Each row of a before or after table is a point. One or more steps were done to the points. Then noise was added and the rows were shuffled. The steps act on how far a point lies along the listed directions, d1 being the first. Write out the steps. A step turns or swaps two directions, mirrors them in a line or flattens them onto one, adds a multiple of one to another, or multiplies one. Angles are multiples of 10 degrees, from the lower direction toward the higher: turns from -170 to 170, lines from 10 to 170 but not 90. Use the fewest steps. Two steps may share a direction if one is a turn and the other turns, adds or multiplies; they go together, in the order done. Otherwise the lowest direction goes first.

Directions:
(1): | 34 | 47 |
(2): |  47 | -34 |
Before, 14 rows:
|  59 | -43 |
|  45 |   1 |
|  74 |  -7 |
| -44 |  -6 |
| -20 | -35 |
| -57 |  21 |
| -52 |  -5 |
| -32 |  26 |
|  64 |  45 |
|  32 |  27 |
| -11 |  23 |
| -62 | -22 |
|  62 |  -8 |
|  16 | -59 |
After, 14 rows:
|  13 |  39 |
| -61 |  -1 |
| -17 |  16 |
| -54 | -45 |
|  70 |  19 |
|  -8 | -35 |
|  67 | -22 |
| -41 | -15 |
|  37 | -50 |
| -45 |  16 |
| -47 | -21 |
|  40 |  19 |
|  62 |  13 |
|  42 |  65 |
Steps: turn d1 and d2 by -20 degrees

Directions:
(1): |   3 | -63 | -33 |
(2): | -67 |   9 | -24 |
(3): | -25 | -32 |  59 |
Before (14 x 3):
| 120 | -11 |  19 |
| -43 |  65 |  12 |
|  52 | -18 |  18 |
|   6 | -11 |  11 |
| -47 |  -5 | -24 |
| -56 |  -9 | -13 |
| 108 | -25 |  77 |
| -32 |   1 | -34 |
| -26 |  49 |   7 |
|  42 | -19 |  18 |
|  13 | -19 | -32 |
| -29 | -34 |  -9 |
| -26 | -15 | -29 |
| -24 |  -8 | -19 |
After, 14 rows:
| -112 |  -32 |   31 |
| -134 |   15 |   -8 |
|  -53 |  -19 |   -5 |
|   24 |  -32 |  -45 |
|  -13 |   -3 |  -11 |
|    3 |  -56 |   -3 |
|  -48 |  -17 |   -9 |
|   45 |  -20 |   -1 |
|   53 |  -13 |  -15 |
|   30 |  -16 |  -11 |
|   52 |   -3 |  -28 |
|   36 |  -37 |  -14 |
|   24 |   68 |   38 |
|   38 |   95 |   46 |
Steps: multiply d1 by 1.6; turn d2 and d3 by -150 degrees

Directions:
(1): | -23 |  69 |   3 |  -1 | -69 |  -8 |
(2): | -46 |  -5 | -26 | -59 |  18 | -60 |
(3): |  31 | -30 |  72 | -37 | -34 | -26 |
Before (8 x 6):
|  -5 |   4 |   4 | -36 |  -3 | -22 |
|   1 |  -1 | -26 |  46 |  12 |  39 |
| -33 |  -9 | -21 | -25 |   4 | -17 |
|  91 | -47 |  31 |  67 |  24 |  66 |
| -14 |  -9 |  -8 | -22 |  20 | -19 |
|  -1 | -14 |  20 | -42 | -14 | -64 |
|  87 | -33 |  79 |  66 | -18 |  56 |
|   1 |  40 |   5 |  74 | -50 |  58 |
After, 8 rows:
|   -1 |  -46 |  -99 |   38 |  123 |   24 |
|   11 |  -24 |   35 |  -11 |  -25 |    4 |
|    9 |  -10 |  -21 |   49 |   14 |   43 |
|  -54 |   -2 | -110 |   25 |   91 |   -7 |
|    1 |   -9 |   20 |  -39 |  -17 |  -63 |
|  -47 |   76 |  -51 |   61 |  -46 |   35 |
|   15 |  -29 |   29 |  -14 |    7 |   -7 |
|    6 |    6 |   17 |  -34 |  -14 |  -17 |
Steps: multiply d1 by 1.6; swap d2 and d3

Directions:
(1): |  -9 |  69 | -30 |  15 |  37 |  64 |  33 | -33 |
(2): |  26 |  41 |  66 |  28 |  -6 | -48 |   7 | -60 |
Before (14 x 8):
|  -12 |  -48 |    0 |   -8 |   -6 |  -39 |  -18 |   59 |
|   -7 |  -27 |  -65 |   -3 |   36 |   51 |  -13 |   72 |
|   -7 |   23 |  -27 |   17 |   16 |   33 |    2 |  -13 |
|   27 |  109 |    0 |   32 |   24 |   60 |   23 |  -61 |
|   11 |    4 |    6 |  -15 |  -20 |  -33 |   14 |  -15 |
|   13 |   57 |   13 |   -6 |  -14 |   -8 |    4 |  -28 |
|  -49 |   -4 |  -94 |  -13 |   31 |   93 |   -6 |   56 |
|  -22 |   76 |  -58 |   33 |   61 |  118 |   39 |  -29 |
|   -3 |   16 |  -61 |    4 |   18 |   52 |   -3 |   -3 |
|    2 |  -29 |  -23 |  -41 |  -17 |  -28 |  -21 |    4 |
|    2 |   33 |  -24 |   10 |   20 |   23 |    6 |  -20 |
|  -25 | -111 |  -40 |  -48 |  -10 |   -6 |  -31 |   82 |
|   23 |   93 |   32 |   53 |   -6 |  -34 |   15 |  -95 |
|   16 |    1 |   30 |   55 |  -11 |  -23 |   -1 |  -38 |
After (14 x 8):
|  -11 |    3 |  -85 |   -2 |   22 |   72 |   -5 |   22 |
|   20 |   -2 |   37 |   62 |  -13 |  -27 |   -3 |  -44 |
|    9 |   81 |  -48 |   10 |   26 |   98 |   19 |  -13 |
|   14 |   10 |   15 |   -7 |  -20 |  -41 |   23 |  -23 |
|  -48 |   34 | -124 |    4 |   65 |  163 |   34 |   27 |
|   -1 |  -23 |   32 |    3 |   -9 |  -59 |  -14 |   32 |
|  -10 |  -32 |  -75 |   -4 |   36 |   60 |  -18 |   80 |
|  -57 |  -18 | -116 |  -27 |   33 |  107 |   -7 |   85 |
|  -13 |  -91 |   -3 |  -38 |  -16 |  -40 |  -27 |   45 |
|  -21 |    8 |  -44 |   12 |   16 |   55 |    1 |    1 |
|   -6 |   16 |  -49 |    0 |   22 |   43 |    6 |   -3 |
|   15 |   69 |    8 |   43 |   -2 |  -22 |    6 |  -68 |
|    7 |  -16 |   -3 |  -33 |  -15 |  -44 |  -23 |  -12 |
|   12 |   49 |   -5 |   -9 |  -13 |    1 |   -1 |  -18 |
Steps: add -0.7 times d1 to d2
